Each row is a point. The points of each table are mixes of a few directions, plus a little noise. How many directions does each table use, and how many do they share? Where both have some left over, give the other angles between the two spaces (their principal angles), to ten degrees, smallest first.
In the rows, zero is written as 128.

First (4 x 2):
[[131 132]
 [167 182]
 [131 131]
 [ 84  67]]
Second:
[[113 108]
 [ 99  89]
 [102  93]
 [105  97]
 [184 205]
 [155 165]
 [137 140]]
Directions: first 1, second 1, shared 1

First (5 x 3):
[[162 143  82]
 [161  87  58]
 [112 127 153]
 [ 89 138 194]
 [117 144 153]]
Second, 5 rows:
[[131 125 122]
 [120 139 146]
 [157  89  64]
 [ 90 178 210]
 [142 110  98]]
Directions: first 2, second 1, shared 1

First:
[[105  62 160 144]
 [118 195 113  68]
 [130 150 120 115]
 [141  89 133 172]
 [ 76 134 154  56]
 [118 153 126  98]
 [158 128 112 168]
 [177 113 107 203]]
Second (6 x 4):
[[126 124 123 131]
 [145 160 166 108]
 [101  79  69 158]
 [166 197 211  85]
 [107  91  84 151]
 [122 117 115 134]]
Directions: first 2, second 1, shared 0; angles 60

First, 7 rows:
[[151 209  94 144 170 101]
 [134  64 122 149 162 146]
 [170 137 142  58 127 175]
 [ 86 141 124 109  95 135]
 [158 121 112 130 175 147]
 [ 64  68 167 163  50  92]
 [133 153 137 142 119  99]]
Second, 7 rows:
[[114 105  43 138 138 110]
 [119 180 110  89 160 133]
 [147 106 155 145 132 168]
 [138 209 166  80 167 137]
 [112 118 193 121  81 150]
 [128  99 168 146  90 124]
 [137  79  61 175 127  75]]
Directions: first 4, second 4, shared 2; angles 30, 50

First, 10 rows:
[[ 35 154 110 118 142 101 140 141]
 [244 123 118  73 124 191 137 131]
 [121 121 100  73 170 134 122 136]
 [130 130 146 142 144 162 121 102]
 [168 104 110  81 161 140 114 131]
 [175 125 125 149  56  83 146 163]
 [ 88 102 167 217 119  82  99 104]
 [160 158 107  89  97 148 162 155]
 [116 144 175 195 116 166 126  87]
 [ 44 119 122 144 152  74 112 131]]
Second, 10 rows:
[[ 93 135  78  83 118  83 142 173]
 [135 159 106  82  63  85 137 111]
 [122  77 129 181 197 182 109 161]
 [107 157  76  63  79  76 148 150]
 [148 155 189 135 114 107 132  72]
 [ 95 147 114 106 154 135 153 162]
 [134  92 105 160 154 189 113 150]
 [140  78 104 163 146 164 102 148]
 [132 157 160 131 136 159 143 107]
 [175 120 217 177 121 100 100  46]]
Directions: first 4, second 4, shared 2; angles 50, 70

First (8 x 9):
[[112  41 230 202 125  67  51  99  81]
 [124 130 127 114 134 121 139 130 123]
 [126  80 175 147 135  95 104 110  97]
 [176  86 123 177 104 160  84  99 134]
 [134 158  95 102 130 147 154 137 143]
 [122 161  98  78 142 131 174 142 131]
 [115 203  77 127 107 180 136 166 184]
 [116 164  99  73 145 126 179 145 129]]
Second (7 x 9):
[[167 111 108  98 136 129 171 113 121]
 [111 138 107  94 148 136 107 117 105]
 [133 163  38  84 140 201  77 105 120]
 [151  69 159 110 150  84 151  98  84]
 [124 102 183 181 110 100 118 135 135]
 [ 40 180 195 188 107  95 106 190 163]
 [169 136 107 143 103 151 167 139 168]]
Directions: first 3, second 4, shared 3
